Each row of a before or after table is a point. The points were changed in one or more steps. Then noise was added and the rows were shuffled. The steps act on how far a point lies along the listed directions, d1 being the first. Write out the steps. A step turns or swaps two directions, mirrors them in a line or flattens them onto one, adds a multiple of one to another, or multiplies one. Angles are multiples of 10 degrees, from the lower direction toward the higher: turns from -170 to 170, lines from 10 to 170 but not 90. Use the fewest steps. Two steps may share a direction if one is a turn and the other turns, adds or multiplies; they go together, in the order done. Otherwise the lowest direction goes first.
In the rows, zero is written as 128.

Directions:
(1): [ 80 138 114]
(2): [145 161  94]
(3): [131  91  93]
Before (12 x 3):
[[122 130 112]
 [132 201 119]
 [172 141 122]
 [184 202 110]
 [164 146 162]
 [127 154 123]
 [137 123 123]
 [117 158 137]
 [114 130 125]
 [129 119 118]
 [115 138 125]
 [113 124 114]]
After:
[[202 232  77]
 [142 222  97]
 [114 131 128]
 [116 144 122]
 [164 146 162]
 [127 119 118]
 [178 153 110]
 [113 123 115]
 [132 158 116]
 [119 164 131]
 [122 135 109]
 [139 122 121]]
Steps: multiply d2 by 1.6

Directions:
(1): [122  93 150  87]
(2): [ 75 149 125 115]
(3): [113 118 172 162]
(4): [109  88  96 148]
Before (8 x 4):
[[145 108 119 135]
 [180 129 119 108]
 [162  83 141 133]
 [101 133 147  92]
 [185 153 151 156]
 [129  92 138 150]
 [175 121 163 164]
 [ 57 118 112 103]]
After, 8 rows:
[[149 119 145 135]
 [174 108 154 116]
 [ 94 114 119  95]
 [155 140 155 114]
 [153  83 114 149]
 [195 133 108 120]
 [ 63 143 162 107]
 [181 126  82 140]]
Steps: turn d3 and d4 by -130 degrees

Directions:
(1): [139 125 103 140 109 191]
(2): [128 135 180 160  90 131]
(3): [168 112 137 167 170 128]
(4): [ 79  83 122 154 133 128]
(5): [105 141 164 107 167 163]
(6): [104 179 108 165 140 123]
Before (11 x 6):
[[139 136 156 108  86 141]
 [123  89  25  81 119 113]
 [ 92 108 149  75  90  88]
 [ 93 132  83 131 115  89]
 [132  98  93 123 114 138]
 [ 76 123 123 131  78 159]
 [149 110 156 103 162 184]
 [137 124 117 183 158 138]
 [157 132  79 141 130 114]
 [ 99 145 116 117 110 123]
 [148 147 107 123 126 122]]
After (11 x 6):
[[132 125 131 180 163 112]
 [126 105 144 137  99 105]
 [154 141 131 168  97 110]
 [ 66 123 122 101 116  92]
 [134 132 120  73 127 108]
 [140 117 194 105 165 137]
 [120 106 165 165  20 121]
 [101 147 117 119 104 127]
 [148 151 130 135 108 122]
 [100 133  97 158  79 130]
 [105 100  96  76  85 161]]
Steps: turn d1 and d2 by 160 degrees

Directions:
(1): [122  82 176  99 133 133  98 102]
(2): [102  90  70 116 150 103 113 123]
(3): [ 97 141 147 144 127 105  82 177]
Before, 14 rows:
[[151 191 141 140 127 144 182 132]
 [131 183 166 134  95 138 119 145]
 [130 144 119 127 119 115 133 125]
 [149 142  86 146 141 128 172 113]
 [142 165 104 158 104 120 146 144]
 [123 130  50 144 147 112 143 137]
 [151 141 107 121 116 152 196 100]
 [137 122 125 129 125 139 164  92]
 [ 86 143  89 150 138 109 105 163]
 [159 167 162 132 112 153 176 117]
 [128 129  97 112 131 132 127 110]
 [143 218 171 176  97 139 133 197]
 [141 120 120 138 132 125 145 115]
 [164 161 136 127 108 145 162 115]]
After:
[[125 127  93 113 133 129 120 117]
 [140 188 160 129  92 147 139 134]
 [156 198 108 149 130 142 203 130]
 [120 153  35 159 144 105 143 160]
 [137 118 111 140 134 121 141 116]
 [148 141  73 123 119 143 198 104]
 [131 116 112 127 128 137 159  91]
 [147 154  58 156 142 117 175 125]
 [149 183  80 169 101 120 162 152]
 [165 159 115 127 109 142 171 114]
 [168 240 148 186  93 150 170 188]
 [131 148 115 129 115 114 134 128]
 [ 89 166  94 162 134 111 109 178]
 [162 162 139 131 115 153 189 107]]
Steps: multiply d1 by 1.6; turn d2 and d3 by 20 degrees

Directions:
(1): [139 112  69 125  83 119 138 159 101]
(2): [189 139 138 115 164 118 128 174 123]
(3): [122 156  99  91 145 188 156 126 136]
(4): [130  90  90 170 179 130 144 115 134]
(5): [122  84 128  92 122 119 131 146 191]
(6): [124 117 165 152 111 140 197 150 125]
Before (9 x 9):
[[151 101 123 122 122 117 127 162 101]
 [149 138 140  94 108 133  95 146 133]
 [ 93 125 133 163 198 138  94  60 141]
 [157 165 163 125 159 139 152 161 120]
 [165 120 114 117 155 122  82 147 154]
 [146 165 124 121 143 135  98 101 105]
 [144  94 135 123  73  63 117 152 169]
 [116 124  85  85 121 146 108 129 135]
 [ 59 137 160 138 163 165 137  48 175]]
After, 9 rows:
[[ 55 153 173 119 144 171 133  52 174]
 [165 122 109 110 157 132  84 147 158]
 [157 162 171 129 149 127 144 160 115]
 [148 168 132 124 139 125  90 101 102]
 [152 124 145 118 110 108  85 143 128]
 [118 129 103  80 102 128  99 132 133]
 [ 90 147 122 132 195 171 106  58 145]
 [146  71 107 151 110  68 128 142 174]
 [152  98 113 124 131 121 130 160 103]]
Steps: turn d3 and d4 by -50 degrees

Directions:
(1): [129 133 148 126 204  86 125 129 126 166 120]
(2): [142 120  83 178 151 113 164 106 164 102 143]
(3): [108 117 149 138 128 154 104 133 207 145 104]
(4): [157 133 167 141  90  75 121  85 137 119 102]
(5): [170 132 147 115 115 135 140 126 150 166 198]
(6): [ 74 104 113 133 119 124 112  68 115 159 154]
Before:
[[160 123 152 118 135 114 123 134 119 156 130]
 [148 104  55 123 158 128 161 106  64 153 208]
 [107 130 131 144 157 112 117 120 149 158 111]
 [160 130 109 140 130 142 163 136 142  82 146]
 [121 129  77 143 174 134 181 160 119 126 186]
 [170 165  49 157  85 136 169 112 101  64 169]
 [179 151 101 119 182  77 174 156  65  96 125]
 [124 104 120 145 173 112 147 144 143 113 118]
 [101 128 110 114 124 150 111 122 105 132 178]
 [127  95  95 125  83 187 133 140 138  77 131]
 [145 157 129 100 133 160 143 164 133 121 157]
 [166 139 151 115 138  88 143 136  99 131 137]
 [ 82  92 113 144 128  85 134  54 110 168 161]
 [133 139  90 169 110  80 141  47 113  95 122]]
After:
[[164 163 167 106 140 104 135 137 138 131 135]
 [ 94 129  40 154 154 155 148 100 113 105 153]
 [139 104 126 153 116 111 148 125 147  87 111]
 [160 138 143 165 125  55 165  96 139 119 145]
 [155 171  74 152 218  93 159 130 114 132 160]
 [ 71  87  90 139  93 126 137  65 116 147 170]
 [161 134 124 140 175 115 159 136 145 106 140]
 [132 107 139 121 222 101 126 137 133 147 115]
 [120 135 149 122 139  92 103  96 116 149 157]
 [177 107 111 141 122  71 145  56  97 150 170]
 [153 131 125 113  93 142 143 152 106 109 146]
 [113 126 119 149  86 133 121 111 145 123 114]
 [154 120 134 116  92 148 127 142 122 135 137]
 [182 144 106 126 101 103 166 140  95  64 116]]
Steps: turn d1 and d4 by 150 degrees; multiply d3 by 0.7

Directions:
(1): [131 160 116 122 111 118 104  68 188 131 103 145]
(2): [ 89 185 117 105 148 141  93 145 127 156 166 104]
(3): [114 123 110 134  81 122 131 113 102 159  90  63]
Before, 9 rows:
[[163  98 152 128 145 124 144 110 167  90 137 199]
 [138 108 152 129 150 132 139 147 138 107 163 154]
 [ 86 144 142 120 157 151 117 184  95 149 169 108]
 [ 92 125 129 100 157 117 128 177  71 142 158  74]
 [111 157 111 129 165 147 108 162 119 156 182 133]
 [154  89 151 141 156 136 153 138 146  91 153 196]
 [ 88 149 107 122 119 132 126 170  71 177 143  67]
 [107 172 107 115 116 140  97 164 114 156 166  76]
 [159 100 160 139 175 140 150 157 112  82 161 214]]
After, 9 rows:
[[ 82 157 106 121 107 143 111 131 110 174 142  62]
 [ 88 161 109 109 100 134 104 119 115 177 131  64]
 [105 146 129 117 125 132 118 137 128 148 155  91]
 [159  96 143 139 157 121 157 149 132  98 143 201]
 [136 102 147 111 174 107 139 145 125  98 149 157]
 [115 130 152 125 169 144 124 161 137 117 164 166]
 [128 148 118 131 169 143 113 151 138 135 183 166]
 [ 79 183 109 115 120 145  98 138  83 177 142  69]
 [165 122 141 130 152 132 127 156 155  90 170 185]]
Steps: multiply d1 by 0.4; mirror d2 and d3 in the line at 140 degrees

Directions:
(1): [144 146  81 114 111 155  72 125 128 128  71 109 115 162]
(2): [146 123 164  96 134 108 137 124 166  72 129  70 111 154]
(3): [152 153 109 151 161 111 150 129 119 144 159 138 130 210]
(4): [190 145 170 136  92 152 166 112 141 165  96 133 131 127]
(5): [ 88 132 144 168 103  97 137 133 134 138 103 134  51 141]
Before (10 x 14):
[[ 93 110  93 161 176 113 148 142  88 141 200 193 172 124]
 [106 117 148  97 124 112 145 128 150 113 149 103 132  89]
 [105 104 145 107 128 129 112 131 124 104 141 146 160  44]
 [139 100 161  96 130 131 152 116 137  99 151 107 162  77]
 [162 113 142 103 114 164 129 105 131 123 107 122 154  95]
 [ 85 121 170 205  99  63 189 136 131 127 112 139  24 159]
 [ 73 103 135 155 131  52 158 137 125 120 140 142  78 105]
 [168 117 142 119 111 154 149 147 106 159 126 154 167  69]
 [158 118 134  80 104 154  85 133 137 115  96  93 138  96]
 [100 105 126 133 176  95 138 146 109 104 160 127 122 141]]
After, 10 rows:
[[ 79 104 125 145  97  87 126 133 123 137  90 142  74  75]
 [107 107  81 120 108 172  76 132 105 131  90 157 155  71]
 [ 64 117 131 191  64 102 128 135 119 137  52 143  19 115]
 [121 107 165 119 139 112 144 127 127 110 167 152 164  63]
 [116 107 121 111 132 130 102 140 116 107  92 110 114 112]
 [155 112 134 118 127 142 146 153 108 141 140 148 167  77]
 [139 100 162  91 132 131 148 116 141  88 150  98 159  78]
 [111 117 154  96 123 114 150 129 152 117 147 102 134  90]
 [153 113 151 116 149 134 157 109 127 115 159 128 161 122]
 [163 125 163 114 161 102 162 137 130 123 192 118 150 150]]
Steps: swap d1 and d3; add -0.3 times d5 to d2; multiply d4 by 0.4

Directions:
(1): [161 142 152 153 111  98  81 118 155 145 134 126 105 102 200 114 111 168]
(2): [173 119 151 130 155 129 135  74 190 120  98 151 181 146 119 129 154 124]
Before (9 x 18):
[[109 142 132 141 102 117 104 142 119 136 143 119 117 101 162 128 113 144]
 [132 128 132 145 125 106 108 145 122 136 144 108 115 113 160 135 125 156]
 [180 138 153 149 142 113 115  81 200 133 115 128 146 145 147 120 141 140]
 [175 143 158 134 143 110 107  81 182 128 100 137 165 124 154 123 140 134]
 [137 126 146 152 132 127 112 139 158 130 123 122 127 130 120 109 128 131]
 [166 134 156 147 127 123 121 105 180 115 127 147 169 135 148 126 138 133]
 [135 111 121  95 163 163 185  99 152 104 108 134 220 193  26 151 168  75]
 [132 155 122 150 106 119  88 165  91 146 154 108  78 104 173 108  81 133]
 [147 121 142 134 135 121 120 105 152 148 114 132 142 157 141 111 141 142]]
After:
[[ 84 115  93  83 145 175 195 150  85 105 133 116 182 189   7 154 151  63]
 [141 139 145 146 108 120 112 137 145 121 146 131 132 120 162 124 120 140]
 [144 150 143 136 121 105  97 122 140 135 121 120 121 108 170 121 119 146]
 [151 148 139 151 119 109 105 122 156 141 139 112 103 127 164 115 119 148]
 [129 142 144 145 109 112 101 123 145 135 134 127 134 106 166 127 121 147]
 [146 130 141 151 130 103 107 131 139 137 137 114 126 113 166 135 128 162]
 [131 125 134 135 124 120 116 124 131 154 125 125 119 150 147 110 132 146]
 [133 128 145 152 128 125 108 148 149 132 127 119 117 124 125 108 123 134]
 [172 150 141 154 120 112  85 125 141 143 131 124 113 113 179 107  96 135]]
Steps: multiply d1 by 1.3; multiply d2 by 0

Directions:
(1): [198 134 120  75 143 122 123 151 149 119 152  71 156 129 136 127 124 110
  93 170]
(2): [158 134 104 138 131  92  54 110 134 154 138 151  82  86 146 125  89 163
 119 143]
(3): [164 129 182 121 116 136 119 126 126 186 128 111 122  85 129 136 202 135
 150  98]
(4): [142  73 127 167 161 119 173 128 118 186 112 100 144 110 102 129  81 133
 152 156]
(5): [131 153 172 115 114  83 149 119  57 133 128  97 111 149 165  89  91 126
 121 103]
(6): [154  92 174 127  84 116 125 118 187  89 114 137 128 115  98  76  96 114
 141 106]
Before (14 x 20):
[[133  76 179 124 109 141 211 137 167  80 100  97 168 148  88  82 111  94
  148 114]
 [108 119  60 129 136 156 131 151 165  97 110 137 145 143 135 150 153 126
  124 143]
 [109 140 137 150  98  99 118  88  89 108 125 171  82 150 150 118  78 154
  132  99]
 [111 100 161 149 117 155 164 131 133 135 115 126 144 130  98 129 156 115
  173  97]
 [143 117 129 141 102 133  96 130 175 121 137 168 105  93 115 133 145 133
  139 115]
 [101 140 173  85  68 159 141 126 171  38 141 134 145 156 137  92 178  87
  135  81]
 [128 159 159 112 117  95 106 138 111 103 141 146 106 146 154 117 125 115
  119 122]
 [ 79 110 101 176 131 151 155 124 158 125  92 174 140 131  97 154 139 135
  150 101]
 [ 78 139 166 139 121  98 171 134  41  92 113 110 123 174 153  93  87 116
  128  97]
 [ 99 129 175 151  82 102 132 103 113  80 109 151  93 147 134  72  74 134
  129 101]
 [124 139 109 139 129 121  92 130 141 106 122 145 123 127 142 132 118 139
  124 129]
 [127 184 168  83  88 116 111 126  91  76 137 122 123 158 161 118 189 120
  110  74]
 [ 89 133 109 134 112 132 179 134 113  90 116 141 151 166 116 130 115 110
  129 122]
 [103 113 151 126 122 164 199 162 129 134 127 131 161 147 104 143 166 103
  126 108]]
After (14 x 20):
[[125 142 182  97 109 130 188 145  82  97 123  76 167 176 132 117 181  96
  127  94]
 [112 145 118 135 126 131 107 135 138  89 118 142 133 143 140 135 134 129
  126 117]
 [136 125 225 135  73 115 138 109 117 125 108 124 101 117 133  80 148 128
  141  81]
 [101 107 104 157 130 121 179 130 107 120 116 135 150 152 110 130  83 124
  136 140]
 [113 153 151 132  92 112 128  97  92  97 129 161  94 159 155 120 112 139
  128  91]
 [209  53 227 142 113 119 176 122 163 200  99  76 139  56  92  93 150 130
  182 104]
 [136 126 165 133  86 151 109 131 172 133 132 162 113  85 115 142 200 127
  152  85]
 [135  82 168 165 125 139 145 123 133 183 112 124 124  89  99 132 151 135
  186  99]
 [ 78 103  97 193 131 144 146 115 158 144  90 186 128 119  97 152 126 149
  155 100]
 [104 120 159 141 135  87 171 136  46 114 115  88 126 163 146  91  59 119
  127 125]
 [119  83 135 161 147 142 192 154 128 182 122 124 152 121  95 147 115 122
  137 130]
 [137  85 231 110  89 168 208 132 154 142 121  79 177 113 103 100 212  86
  181  78]
 [ 83 105  45 149 146 153 149 149 159  96  97 145 147 156 128 147 125 127
  131 151]
 [126 152 173 107 116 109 137 146 105 103 135 127 125 156 145 120 146  99
  129 120]]
Steps: add 0.3 times d5 to d1; turn d2 and d4 by -60 degrees; add 1.5 times d6 to d3

Directions:
(1): [ 91  69 107 163 130 161 131 112 119 155 126 110 156 165 178 161  83  98
 127 142  90 146 161 128]
(2): [113 121  70  83  87 178 108 120  98 121 113 157 135 116  76 125 109 107
  90 117 150 120 148 176]
(3): [100  89 106  67 131 117 145 151 124 124 167 101  89  91 161 151 110 191
 136 149 134 150 109 156]
(4): [101 106 139 128  97 113 175 110 197 154 119 183 132 123 141 102 123 144
 153  84 167 144 168 139]
(5): [149 138 139 117 123 171 108 104 142 143 132 118 184  91 154 158 118 170
  79 109 168 135 118  65]
(6): [168 142 151 108 169 145  94 148 154 142 116 174 137 106 148 153 121  98
 151 195 153 163 152 164]
Before:
[[130 151 120 136 143 123 101 135  72  99 108 102 132 152 114 122 148  97
  119 154  88  97 105 119]
 [104 140 124 138 113  96 140 136 114 124 143 111 121 124 110 106 148 160
  116  87 130 107 109 119]
 [110 122  83 137  93 119 141 106  99 134 126 111 128 146 107  92 121 112
  106  98 122 114 146 112]
 [137 163 127 124 145 142 116 134 103 118 118 145 114 115 116 137 139 127
  119 164 140 137 135 146]
 [121 128 152 122 153 126 140 145 124 119 147 115  94 122 135 138 141 134
  148 146 113 112 113 130]
 [162 181 168 136 128  85 148 138 169 125 100 195 121  89 101  91 163 127
  157  77 180 104 129 123]
 [116 134 107 134  69 146 137 110 119 124 128 136 147 142  75  99 128 115
  121  92 136  92 151 140]
 [182 157 171 122 149 130 112 153 155 125 129 171 145 110 150 154 133 118
  130 173 151 130 130 107]
 [133 126 149 154 107 117 152 110 155 136 149 116 143 140 142 109 125 165
  115  57 144 111 112  51]
 [100 105 131 176  97 121 166  91 124 128 144  77 152 145 137 105 123 152
   90  45 110  94 105  50]
 [ 95 104 146 183  84  93 185  94 165 162 127 150 139 152 128  88 114 105
  139  65 111 132 164 118]]
After:
[[106 100 151 149 103  89 187 114 177 141 165 113 117 140 164 102 121 188
  143  49 140 120 116  65]
 [142 156 108  99 168 124  77 163  30  78 130  62 106 131 116 147 150 116
  110 198  72  99  66 128]
 [ 90 112 166 133  68  42 228 112 228 158 140 194  95 108 119  51 140 165
  176  43 166 143 161 146]
 [ 93 107  79  79  55 145 152 124 121 120 146 140 116 116  75 101 115 147
  127  98 153 106 152 183]
 [127 128 162 156 166 138 128 138 118 126 138 109 114 148 147 145 135 105
  148 157  92 110 120 112]
 [128 144 112 121 149 161 104 135  85 120 124 125 124 117 133 158 119 125
  107 178 129 142 135 147]
 [163 128 164 118 154 136 120 151 153 132 149 139 145 102 185 177 116 149
  124 177 140 143 122  92]
 [ 80 107 111 155 116 102 148 134 111 138 144 105 121 146 138 121 124 141
  128 100 106 119 129 132]
 [110 128  74 104  88 106 144 120  96 123 134 122 102 128  87  82 128 125
  111 103 136 112 139 141]
 [ 70  51 128 106 121  97 200 136 195 168 140 170 111  83 216 145  88 184
  181  95 166 164 166 155]
 [ 99 116 141 156  98  75 187 110 134 111 154  84 109 137 119  81 147 173
  118  44 113  87  87  70]]
Steps: turn d1 and d3 by -140 degrees; multiply d2 by 1.6; multiply d4 by 2; turn d5 and d6 by -20 degrees

Directions:
(1): [141 152 115 111 188 166 133 136 184 145 192 110  97 134  85 128 108 134
 161 110 180 111 146 125 123 146 117  73 118 152 122  93]
(2): [123 134 106 129 153 105 183  98 185  40 130 129 160 116 156 120 106 176
 137 159 127 115 120 111 120  87 124 142 145 134  80 129]
(3): [119 143 122 151 156 134  92  84 108 150 130 128 170 149 120 111 118 180
  74 192 128  99 134 177 188 128 105 110 104 131 144 100]
(4): [116 134 151  80 134 103 139 158 133  93 165 214 127 125 127 155 126 108
 143 139 132 161 117 206 154 112 110 119 155 109 167 116]
(5): [147 141 104  60 123 121 152 170 132 140 124  65 126 131 135  81 141 113
  89 119 121 167  76 140 175 118 103 125 118  97  84 103]
(6): [104 104 124 125 106 163 136  98 123 156 187 129 141 119 116 153 107 149
  75 101 143 171 163 103 139  80 104 112 159  86 113 191]
Before:
[[126 118 143 123 124 106 118 157 118 143 125 157 132 132 131 145 135 124
  158 136  99 130 114 146 113 148 121 128 136 132 161 132]
 [135 140 105 133 138 144 136 122 141 133 145  92 104 119 130 110 124 139
  136 128 143 116 127  94 113 128 131 122 125 130  87 113]
 [106 131 137 129 114 114  97 135  95 120 135 167 167 142 135 145 130 129
  121 156 119 129 108 186 164 116 113 122 128  99 166 123]
 [118 128 146 152 136 138 114 111 101 158 155 164 139 136 122 155 116 149
  107 137 140 129 150 160 149 143 118 107 129 138 153 133]
 [120 148 147 163 134 105  72 119  86 123  71 149 127 144 146 119 144 142
  133 184 100  91 112 174 160 161 152 133 101 159 172  99]
 [141 132 125 157 129 103 116 126  92 128  79 116 158 145 142 109 143 133
  109 162 113 104 106 154 168 125 125 156 106 124 133 111]
 [147 144  84  90 161 104 212 139 205  73 114  85 120 101 133  87 126 130
  153 127 127 117 116 100 114 106 151 153 121 136  67  97]
 [126 126 158  90  72 108 102 161  43 157  73 144 131 146 154 144 166  74
   96 143  90 150 105 166 152 136 141 149 100 101 152 125]
 [150 145  98  98 146 145 161 101 185 109 148  88 133 118 136  87 102 136
  135 109 146 132 123  88 113 116 112 124 134 111  81 147]
 [117 141 119 210 135  97 136  97 119  73  45 115 156 118 194 107 132 159
  139 150  84 101 109 101 111 133 146 195 109 163  89 133]]
After, 10 rows:
[[128 135 117 137 105 109  93 140  88 136  83  92 168 146 146 105 144 129
  112 157 103 112  84 148 163 134 124 141  97 108 130 104]
 [126 125 141 150 128 102 116 121  93 118 108 168 161 141 138 139 136 133
  112 163 119 120 123 180 169 109 116 151 126 112 157 127]
 [ 92 141 131 131 155 118 164 118 154  71 174 192 149 113 159 149 102 154
  119 126 130 175 128 170 158  83  92 138 159 111 110 150]
 [109 139 143  95 110 100  97 143  75 127 110 158 140 138 152 119 145 131
   78 170  96 164  92 209 209 113 112 128 127  99 159 122]
 [144 149 114 133 185 160 144  84 210  99 180 142 118 122 111 122  84 145
  190 113 172  93 164  95  79 134 125  98 136 150 119 139]
 [133 118 131 103 109 101 125 165 102 152 108 122 138 132 142 121 144 123
  130 131  86 145  90 139 131 139 114 137 132 116 137 133]
 [119 112 170 128  40  83  89 145   4 142  14 160 149 144 182 149 178  75
   95 160  55 136 103 158 134 139 162 192  98 105 167 142]
 [136 131 127 137 118 131 119 123  90 176 115  93 143 140 140 114 130 145
   75 134 120 136 119 135 168 145 116 122 110 129 113 127]
 [134 155 106 107 213 128 205 125 247  60 193 171  96 103  91 139  94 137
  215 126 177  91 171 130  86 116 149 105 140 166 119  88]
 [118 136 122 137 150 148 134 114 151 117 179 154 102 114 117 145 109 144
  156 130 157 116 152 116 105 119 129 111 145 129 121 124]]
Steps: add 1 times d2 to d1; turn d4 and d6 by 110 degrees; turn d5 and d6 by -140 degrees
